Each row is a point. The points of each table are mixes of a few directions, plus a little noise. How many directions does each table use, and how many do they share? Where both have some left over, give the other angles between the two spaces (their principal angles), to ten degrees, smallest first.

First, 7 rows:
[[ 0.5  0.5]
 [ 0.6  1.1]
 [-1.9 -3.9]
 [-4.4 -9.2]
 [ 4.1  8.0]
 [-0.1 -0.3]
 [ 1.6  3.5]]
Second:
[[-7.0 -0.4]
 [11.8  0.9]
 [ 1.4  0.1]
 [-1.2  0.0]
 [-5.0 -0.6]
 [ 0.6  0.2]
 [-0.7  0.2]]
Directions: first 1, second 1, shared 0; angles 60

First (6 x 3):
[[-0.7  0.7 -2.5]
 [-0.9 -0.7 -5.6]
 [-0.9 -3.7 -5.9]
 [ 0.1 -2.9 -1.6]
 [-0.1  3.1  4.3]
 [ 1.7  2.9 11.7]]
Second:
[[ 1.3 -2.4  4.6]
 [-2.1  3.9 -7.3]
 [-2.3  4.4 -8.2]
 [ 2.7 -5.0  9.4]
 [ 0.1 -0.1  0.1]
 [-0.5  1.0 -1.8]
 [ 0.9 -1.8  3.3]]
Directions: first 2, second 1, shared 1

First:
[[ 3.5 -1.4 -1.5  2.8 -1.7 -3.0]
 [-2.3 -9.7  4.6  2.9  0.0 -7.8]
 [-3.3  4.2  0.4 -4.1  1.9  5.6]
 [ 3.9 -2.9 -1.1  3.8 -2.0 -4.7]
 [-3.4  5.9 -0.2 -4.8  2.1  7.2]
 [-3.3  6.7 -0.4 -5.1  2.1  7.8]
 [ 6.3 -1.2 -3.1  4.6 -2.9 -4.2]
 [-1.2 -1.6  1.3 -0.1  0.4 -0.9]]
Second:
[[ -0.2  -2.7  -0.3   0.5  -0.7   1.3]
 [ -0.1  -3.7  -0.8   0.9  -0.8   1.7]
 [  0.7  20.5   4.4  -5.0   4.4 -10.3]
 [ -0.1  -3.2  -0.6   0.7  -0.7   1.7]
 [  0.0  -2.7  -0.6   0.7  -0.4   1.3]
 [  0.1   1.5   0.3  -0.4   0.4  -0.8]
 [ -0.2  -8.5  -2.0   2.0  -1.8   4.4]
 [  0.2  -1.3  -0.3   0.2  -0.2   0.6]]
Directions: first 2, second 1, shared 0; angles 70

First, 7 rows:
[[ 0.1 -2.6 -1.6 -1.9 -1.2  1.9  1.1 -0.9  1.2]
 [-0.5 -1.6 -0.9 -1.2 -0.5  1.2  0.2 -0.5  0.1]
 [-1.1 -5.6 -3.6 -4.5 -1.8  4.3  0.4 -1.7  0.3]
 [-6.3  0.0  0.4 -1.0  3.9  0.7 -8.8  2.5 -9.2]
 [ 9.7  4.1  2.4  5.0 -3.2 -4.6 11.8 -1.7 12.2]
 [ 1.5  5.8  4.0  5.1  2.1 -4.9 -0.1  1.9 -0.3]
 [-3.7 -1.1 -0.5 -1.5  1.3  1.2 -4.3  0.9 -4.8]]
Second, 9 rows:
[[-5.6  0.1 -4.3  4.1  2.2  1.0  0.1  1.7  0.3]
 [-4.3 -2.3 -0.9  2.4  3.6 -1.8  0.9  3.7  1.0]
 [ 9.5 -3.7  5.4 -5.9 -4.8  1.4 -0.8 -6.4  1.2]
 [-7.2  2.6 -6.2  5.5  1.2  1.8 -0.4  1.1 -1.1]
 [10.0 -4.3  2.2 -4.9 -3.3  3.5 -1.5 -4.5  2.4]
 [13.2  2.5  1.7 -6.5 -2.8  1.9 -2.0 -0.2  1.1]
 [-6.3  1.1 -2.6  3.7  2.6 -0.9  0.2  2.8 -0.6]
 [-5.3  4.3  7.1 -0.8 -2.3 -5.9  2.2 -3.0 -4.9]
 [-3.8 -0.3 -2.5  2.8  4.0 -1.1  0.7  4.7  0.6]]
Directions: first 2, second 4, shared 0; angles 40, 70

First, 10 rows:
[[ 5.4  6.5  4.2 -2.5 -2.6 -7.9 -4.7 -4.8 -2.6 -0.6  0.2]
 [-6.4 -8.0 -5.5  2.7  3.0 10.2  5.5  5.6  3.5  1.1  0.0]
 [ 7.3  8.0  6.2 -3.2 -4.8 -9.1 -9.4 -5.6 -2.5  1.4  3.4]
 [-1.3 -2.7 -1.2  0.6  0.1  4.4 -1.2  1.9  1.7  2.4  2.6]
 [-4.8 -4.1 -3.9  2.7  3.6  3.5  7.9  2.9  0.4 -2.8 -5.2]
 [ 4.5  4.9  3.5 -1.9 -1.8 -5.7 -4.0 -3.5 -2.0 -0.3  0.3]
 [-3.1 -1.1 -2.2  2.3  3.0 -0.4  7.4  1.0 -1.0 -4.3 -6.2]
 [-1.5 -2.7 -1.5  0.6  0.6  3.9  0.2  1.7  1.7  1.7  1.5]
 [-2.6 -4.8 -2.7  1.2  0.3  7.1  0.0  3.5  2.5  2.8  3.1]
 [ 3.2  4.0  2.5 -1.2 -1.4 -5.0 -2.7 -2.8 -1.5 -0.9 -0.4]]
Second:
[[ -5.1  -2.0   6.2  -3.0  -0.2  -6.6   1.5   0.6  -1.4   7.4  -1.7]
 [  4.5   0.5  -6.2   2.4   1.2   5.7  -0.3  -2.2   0.0  -5.8   0.7]
 [  6.7  -2.0  -8.1   1.0  -2.2   0.6   1.1  -3.7   1.8  -0.5   1.3]
 [ -1.0   3.0   1.5   1.3   0.0   2.8  -2.9   3.2   1.0  -3.6   1.2]
 [  4.1  -0.2  -6.6   2.6   3.9   8.0   0.7  -3.6  -1.9  -7.6  -1.1]
 [  0.2   0.2  -1.2   1.0   2.4   3.6   0.2  -1.1  -1.5  -3.4  -1.1]
 [ -5.7   1.7   6.7  -0.6   1.6  -0.5  -1.2   3.1  -1.3   0.3  -0.8]
 [ -9.3   0.8  10.1  -1.2   4.9  -0.5   0.2   2.7  -4.4   0.5  -3.6]
 [ -5.1   0.1   8.3  -3.4  -4.6 -10.0  -0.8   4.3   2.3   9.7   1.0]
 [  8.7   1.1  -9.9   2.5  -3.8   3.6  -1.9  -1.3   4.4  -4.4   3.7]
 [  1.5  -3.1  -1.3  -2.4  -3.5  -6.7   2.4  -2.2   1.0   7.5   0.8]]
Directions: first 2, second 3, shared 0; angles 50, 80

First:
[[-11.2  12.7   0.0  -3.2  -0.9   5.6   5.6  -2.4   4.2   3.6   8.8   1.4
   -7.5   2.6]
 [  8.2  -8.3   0.1   7.3  -0.3   0.2  12.9  -3.1  -5.0  -7.5  -8.7  -1.4
    3.8  -3.1]
 [-10.0   4.0   1.8  -3.5   0.3   1.6  -2.8  -0.3   3.2   7.1   4.7   0.5
   -1.6   2.2]
 [  1.6  -4.9   0.6  -0.9   0.9  -3.1  -7.1   2.1  -0.4   1.9  -2.2  -0.4
    3.4  -0.1]
 [  0.1   3.3  -1.2  -1.5  -0.3   0.0  -2.6   0.8   1.0  -0.4   2.7   0.4
   -2.1   0.5]
 [  5.0  -1.3  -1.1   1.6  -0.3  -0.6   1.9   0.0  -1.4  -4.0  -1.8   0.0
    0.4  -1.0]
 [ -4.1   3.6   0.5   1.4  -0.5   3.6   9.2  -2.9   0.2  -0.3   1.2   0.2
   -2.6   0.2]
 [  6.0  -9.0   0.5   3.8   0.6  -2.1   2.5  -0.2  -3.6  -2.8  -7.1  -1.1
    4.9  -2.1]
 [  3.4  -2.0  -0.6  -2.2   0.6  -3.5 -10.9   3.4   0.4   0.7  -0.1   0.0
    1.9  -0.1]
 [  0.2   1.9  -0.7  -2.7   0.1  -1.7  -8.5   2.4   1.4   1.7   2.7   0.4
   -0.3   0.8]]
Second, 10 rows:
[[  4.1  -0.9  -3.4   8.3   0.3   4.4  16.8  -2.1   1.0   0.9  -4.9   1.9
    0.3  -4.0]
 [ -1.9  -9.0   4.8  -3.8   0.5  -5.2 -11.3   1.0  -3.7  -0.3  -3.0  -3.0
    5.6   2.1]
 [  1.7  10.9  -4.7   0.4  -0.7   3.6   3.4   0.5   4.1  -0.6   6.0   2.7
   -6.4  -0.6]
 [ -8.4   5.2   2.7  -5.7  -0.7   0.5  -5.1  -0.8   0.6   0.6   6.1  -0.8
   -3.2   3.5]
 [  8.0  -3.1  -2.7   3.0   0.4  -1.4  -0.4   1.8  -0.1  -1.4  -3.3   0.8
    1.9  -2.4]
 [  5.4   7.3  -5.4   2.8  -0.5   2.7   4.7   0.9   3.3  -0.9   2.8   2.8
   -4.4  -2.1]
 [  1.7  -8.6   1.8   2.5   0.9  -1.7   1.3  -0.5  -2.6   0.5  -6.0  -1.4
    5.0  -1.1]
 [ -6.6  -6.0   5.4  -3.2   0.4  -2.3  -4.5  -1.2  -2.9   1.0  -1.7  -2.8
    3.7   2.4]
 [  0.0   5.1  -1.9   0.6  -0.4   2.4   3.6  -0.4   1.9   0.1   2.6   1.2
   -3.1  -0.3]
 [ -4.3  -1.2   3.3  -4.9  -0.2  -2.5  -8.7   0.6  -1.3  -0.1   1.7  -1.7
    0.9   2.5]]
Directions: first 3, second 3, shared 2; angles 40
